Every row gives one point. To make a cloud, some directions were put in groups of two or more. Within a group, all points are equally far from the middle, so they leave a hole (a ring in 2 directions, a hollow ball in 3). The other directions are filled evenly. Then the cloud was stretched, turned, moved and blurred a little. How many holes are there, and how many directions does each take, smallest first?
In the rows, 128 means zero.

Cloud, 14 rows:
[[ 77 103]
 [150 104]
 [ 60 161]
 [ 79  74]
 [108 109]
 [ 95 171]
 [ 95 199]
 [ 71 135]
 [180 102]
 [181 127]
 [118  89]
 [ 83 176]
 [148 143]
 [181 178]]
Holes: 0

Cloud:
[[153  92]
 [174 181]
 [168 101]
 [180 118]
 [175 110]
 [ 81 104]
 [ 71 132]
 [181 121]
 [ 84 175]
 [ 81 106]
 [151 197]
 [131 200]
 [171 107]]
Holes: 1 (2)

Cloud:
[[173 153]
 [174 152]
 [152  66]
 [153  66]
 [163  73]
 [130  63]
 [138 187]
 [ 84 131]
 [ 97 173]
 [179 126]
 [180 120]
 [ 85 122]
 [149  63]]
Holes: 1 (2)

Cloud (20 x 3):
[[129  72 123]
 [134 113  68]
 [ 67 156 155]
 [171 166 121]
 [ 68 169  86]
 [158 129  77]
 [ 73  97 109]
 [148 124  70]
 [ 69 175 128]
 [ 58 145 136]
 [125 139 202]
 [ 82 176  69]
 [ 73  93 121]
 [178 133 136]
 [107 176  55]
 [136  69 157]
 [148 179  75]
 [101 199  89]
 [108  68 147]
 [ 69 101 113]]
Holes: 1 (3)

Cloud:
[[103 166  97]
 [ 88 197 136]
 [192 194 139]
 [ 87  95  94]
 [183  79 113]
 [135 188 101]
 [182 134 118]
 [142 181 179]
 [184  56 110]
 [193 123 132]
 [197 168 166]
 [ 84 140 124]
 [116 124  87]
 [192 122 160]
 [139  69 162]
 [ 92 188 109]
 [194 142 135]
 [151 149 176]
 [131 189 178]]
Holes: 1 (2)

Cloud, 32 rows:
[[136 146  28  87]
 [142 169  55 132]
 [150 129  92 169]
 [103 152  41 124]
 [ 56 106 135 172]
 [ 79  95 197 162]
 [ 91  89 165  84]
 [120 125  44  81]
 [ 74 128 119  94]
 [ 89  80 102 198]
 [ 70 139  85 164]
 [154 180 114  53]
 [ 68 133  87 132]
 [140  88 189  81]
 [152 183  94  77]
 [115 146 123 176]
 [102  84 115  84]
 [147 103 192 121]
 [100 178  90 114]
 [ 92  81 161 172]
 [126 105  88 194]
 [103  56 107 115]
 [180 163 160  61]
 [155 152 172 127]
 [ 84 107 115 195]
 [177 146  89 129]
 [153  80  87  65]
 [ 84  89  89 108]
 [132 135 103 176]
 [168 143  71 147]
 [123 153  35 160]
 [136  60 144 120]]
Holes: 1 (3)

Cloud (27 x 4):
[[215 181 108 176]
 [ 62  89  74 131]
 [153 189 135  92]
 [134  71  87  73]
 [ 84  76  97 121]
 [156 132 149 174]
 [163 181 134  77]
 [131 151 127  93]
 [ 76  96 118  84]
 [ 77 133 150 114]
 [176  55  80 116]
 [ 55 195  97 138]
 [107 132 168 155]
 [120  57  94 173]
 [147  98  54 159]
 [138  32 113 181]
 [140  93  72 176]
 [123 142  93 130]
 [109  90  83  51]
 [174  86 117 155]
 [173  47 106 139]
 [ 55 170 127 133]
 [124 115 151 175]
 [203 137 124 138]
 [155 127  88 200]
 [142 122 124 180]
 [194  88 110 151]]
Holes: 0

Cloud (53 x 6):
[[159  59 106 113 160 152]
 [104 134 121  79  92  47]
 [133  94 106  65  56  94]
 [161 116 155  86 185 144]
 [122 166  83 142 138  35]
 [169  80  71 134  92 126]
 [ 94 147 144 101  94  96]
 [ 74 117  77 133 105 116]
 [109 160 146 136  87 102]
 [149  93  93 133 180  21]
 [132 138  99  46 169  82]
 [121 100 115 114  75  35]
 [150 139 153 102  70 190]
 [134 190 123  78 134  83]
 [160  74 134 208 131 126]
 [198 148 127  80 202  61]
 [105  70 122 188 120 127]
 [164 112 127  80  55 119]
 [192 106 143  60  90 123]
 [174  95 168 121 188  67]
 [185 176 121 119 108 188]
 [105  73 165 118  87 108]
 [147 193  60 132 141 134]
 [117  57 133 153  96  52]
 [103 106  77  94 150  41]
 [195 103 134 156 181 182]
 [142 166  53 116  98  88]
 [140  79 152 140 156  35]
 [135 139 129  83  87  47]
 [195 121 110 129 196  38]
 [157  40 102  99 126 120]
 [162  60  96  89  95  75]
 [147  65  80  90 147 125]
 [196 153 140 120 129  73]
 [166  68 157  66 133 148]
 [151  50 159 124  77 155]
 [164 163  76 117 185  39]
 [209 136 110 135 119 191]
 [182 123  99 109  81 192]
 [184 117 192 121 139 114]
 [172 120 193 109 138 113]
 [107 140 131 181  92  85]
 [110  80 159 153 111  62]
 [ 98  99 131 112 106 169]
 [130  55 137 142 125  39]
 [100  84 144 175 112  72]
 [122 150  91 101  47 133]
 [206 163 111 106 112 172]
 [134 106 179 133  98 173]
 [179  84  70  77 159 110]
 [142 106 156 117 155 180]
 [117 179  89 102 167 121]
 [191 113 183 127 171  91]]
Holes: 1 (6)

Cloud (49 x 6):
[[ 82 117 166 136  89 149]
 [125 139 210 108 132 142]
 [ 65 142 134  78 130 187]
 [104  98  83  77 181 192]
 [ 59 145 109 178 164 160]
 [156 128 149 102 188  59]
 [174 118 126 133 176 183]
 [201 183 139 113 106 115]
 [150 185 176  89 141 110]
 [103 166 162 127 155 238]
 [ 85 141 158 146 152 235]
 [205 157 134  92 112 129]
 [142 151  91  87 148  57]
 [ 32  93 128 109 177 130]
 [155 117 177 110 187  77]
 [116 104 130  75 215 162]
 [133 155  81 131  61 120]
 [173 130 103  99  87 195]
 [ 40  89 112 105 179 130]
 [108  82 157  74 192 122]
 [101 146  71 153 181 135]
 [166 134 126  59 183 100]
 [180 199 134 145  95 117]
 [154 130 100  90 196 194]
 [138 160  49 140  78 157]
 [172 161  61 148 118 120]
 [ 89 106 109 117 157  51]
 [133 116  76  81 166 214]
 [153 151 107  88 213 146]
 [104 173 190  96 180 177]
 [172 184 142  89 126  88]
 [153 106 177 143 158 159]
 [154 151 204 158 142 163]
 [104 200  90 105 142 128]
 [155 165 193 178 150 115]
 [144 154 107  58 168 191]
 [ 41  85 121 102 181 138]
 [118 166 168 148 222 165]
 [ 77  82 132 139 125  94]
 [ 95 131 100  52 131 181]
 [141 137 107  47 173 171]
 [136 120  62 112  72 114]
 [ 53 158 116 100 114 135]
 [111 168  37 119 131 160]
 [115 143 112 104 203  70]
 [ 49 145 147 118 112 111]
 [140 122 176 101 206  79]
 [ 94  73 109 122 123  93]
 [206 166  90 135 137 130]]
Holes: 3 (2, 2, 2)

Cloud:
[[134 137 168 155  37 156 193 169]
 [119 100 180 174 161 139  82 116]
 [139 156  91 142  98  77  87 154]
 [121  65 102 207 175 123  78  54]
 [158 197  66 172  89 147 138 126]
 [135 148  98 131  97 143 231 167]
 [157 114 171 108 136 168  94  75]
 [181  89 131 102  83  89 189 139]
 [145  93  63 173 120 160 116  66]
 [174 105 184 125 196 102 139 199]
 [206 141  68 195 183 153  89  86]
 [116  80 135 100 210 159 127 167]
 [132  80 131 201  73  97 196 117]
 [103  38 161 176 115  89 157 161]
 [181 101 103 186  38 121 202 110]
 [189  47 153 176 123  97 126 161]
 [136 100 106 172 150 112  92  65]
 [138 102 118 130 146 133 154 158]
 [144 147  48 203 156 135 136  75]
 [126  49 144 112 186 104 147  93]
 [158 131 111 146 134 193 204 159]
 [199 111 114 220 159 130  92  81]
 [183 119 133 159  54 124  76  60]
 [128 118  84 184 180  71 138 131]
 [209 132 121 172 132  69 126  92]
 [163  86  67 154 159 127  72 133]
 [184 106  92 159 148 169 171 113]
 [157  56  76 161 153 152 190 209]
 [184 107 145 122 122 130 187 141]
 [190  94 139 133  72  97  88 125]
 [161 127 191 168 176 114 154 101]
 [130  97  85 146 114 203 138 122]
 [173 145 137 120 192 107 203 170]
 [151 204 114  72 161 142 105 159]
 [ 73 163  51 135 178 118  83 175]
 [143  53 168 111 179 171 158 165]
 [ 90 133  95 125 216 161 129 180]
 [ 70 121  92 128 129  99 136 212]
 [155 121  84 111 104  78 147  77]
 [169 122 119 121  78 126 173 111]
 [139  66  67 141 102 172 100  60]
 [196  65 132 158  41 171 145  84]
 [158  83  78 116 157  84 189  87]
 [131 143  70 183  77 115 130  86]
 [119 171 148 124 191 123 126  87]
 [ 88  92  17 132 128 216 135 167]
 [136  79 144 121  85 145  75  64]
 [152  87  62 195 133 106 134 163]
 [187 137 124 111 162 137 120  68]
 [156  94 116 103 183 133 110 144]
 [ 76 162 156 143 187 159 163  93]
 [ 99 158 101 129  71  66 201 152]
 [165  85 127  91 123 111 207 153]
 [152 192 111 148  93 146 102  62]
 [141  78  72  89 109 121  94 126]
 [178  73  36 165  90  99 191 118]
 [178 142  91 191 162 121  83 153]
 [134 170 100 130 131 107 169 176]
 [191 103  45 134 129 153 124  68]
 [171 136 113 170  48 177 127  64]
 [202  65 160  94  86 122 177 127]
 [177 164 118 124  90 121  66  76]
 [130 173 157 110 161 178 183 145]
 [133 118 189 147  68  80 165  95]
 [108 110  89 177 183 114 111 133]
 [125  90 151 160 190 100 185 155]
 [196 104  98 105 148 104 136 183]
 [142  82 122 112 187 136 134 152]
 [164 105  88 182 126 165 131  37]
 [128 135  44 219 188 159  62 133]
 [199  38 160 106 124 109 162 126]
 [124  95 129 145  77 183 165  89]
 [ 98 213  94 137 179  93  74 153]]
Holes: 0

Cloud, 84 rows:
[[105 152  76 137  69 102 115  75]
 [146 192  99  84 181 131 133  99]
 [ 94 168 215  93  96 107 143 160]
 [140 175 156 123 112 103  65 137]
 [187 147 103 129  77 151  71 143]
 [ 86 128 131  99 134 230 107 179]
 [213 120 151 161 167 199  87 187]
 [ 50  95 145 180 155 191 119 119]
 [ 83  81 167  82 127 152 109  34]
 [ 97 174 163 122 128 142  70 158]
 [133  15 131 113 118 137  75 185]
 [ 82 145  77 113 135 217 117 148]
 [124 163 155 101  91 138  60 163]
 [ 51  59 112 129  86 120 104 134]
 [133  49 103  77 138 156 141 200]
 [140 121  91 178  70 172 123 189]
 [113  95 174  74  75 121 104  82]
 [ 98 175 122 143 174  77 146  71]
 [ 37  67 116 108 106 125 116 146]
 [190 166 112 156  89 165  91 162]
 [148  80  46 122 162 195 113 109]
 [123  99  98 131 219 132  99 106]
 [103  99  97 231  93 192 104 112]
 [129 133 125 132 204 144 153 188]
 [105  93 156  47 113 134 141  99]
 [160 162 172  86  85 148 140 169]
 [101 180 146 147 182 117  99 141]
 [131 141 194  93  57 140 148 121]
 [135 175 150 179  50 123 111 133]
 [188 121 141 155 114  85 112  86]
 [216  37 144 116 175 145  93 150]
 [ 93 108 114 216  72 136 113 158]
 [188 153 110 115 110 201 113 209]
 [174 155 122  92  68 103 121 146]
 [128 175 177  94 144 166 148 115]
 [134  74  56 172  97 145 107 134]
 [171 160 166 169 102 151 141 174]
 [134 162  92  93 155 126 174  86]
 [ 10 123  86 105 105 147 157 137]
 [144 110 120 182 169 122 163 141]
 [207 167 133 149 184 148 114 168]
 [115  72 171  93 151 130 104 230]
 [107 146 130 135 118 236 134 140]
 [158 105 109  74 149  64  64 140]
 [119 172 184  54 108 138 125 167]
 [109  88 120  35 101 186 112 148]
 [107 100  67 169  77 143 184 136]
 [137  64  82 170 156 205 124 151]
 [118 152 167  78 125 199 116 207]
 [112  89 165 144  91 136 139 227]
 [112 140 126  87 115 182  45 103]
 [122 134 166 134 128  50 105 177]
 [130  51 157  68 158 111 112 188]
 [ 65 130 124  69  89  89 125  87]
 [146  62 104  59 106 129  52 132]
 [ 78 111 162  90  85 226 114 140]
 [215 106 172  91 161 138 110 148]
 [ 78  58 124  64 113 108 127 167]
 [123 158 179  76 121  84  92 137]
 [ 87 106 168 134 123 125  80 205]
 [147  96 223 156 131 157 150 122]
 [157 116 121 196 174 168  38 154]
 [ 64  99 154 111 161 169 119 197]
 [117 109 107 153 185 232  82 168]
 [210  97 157 156 174 145 114 106]
 [165  95 129 142 179 106  42  73]
 [152 172  86 170 101 154  78 188]
 [186 137 177 115 117  87  91 166]
 [192  50  82 107 104 164  93 134]
 [147 111 213  84 163 148 114 141]
 [116 143  77 147 115 159 134  33]
 [113 118 129 128 203 191 111 193]
 [ 87 167 182 170 108  76 109 128]
 [190 108 110 165 166  85 103 127]
 [ 68  63 120 108 118 103 102 179]
 [103 173 163  89 102 133 200  84]
 [101  62 174  97 186 158 100 173]
 [108 155 167 160 155 163  62 115]
 [ 97  89 199 107 117  91 185 118]
 [140  93 174 128 151 120  45 198]
 [126 132  64 159 206 118 117 174]
 [ 79 210 103  94 131 179 136 167]
 [153  76  34 152 142 161  80 116]
 [154 146  90 197 145 170  89 186]]
Holes: 2 (3, 3)
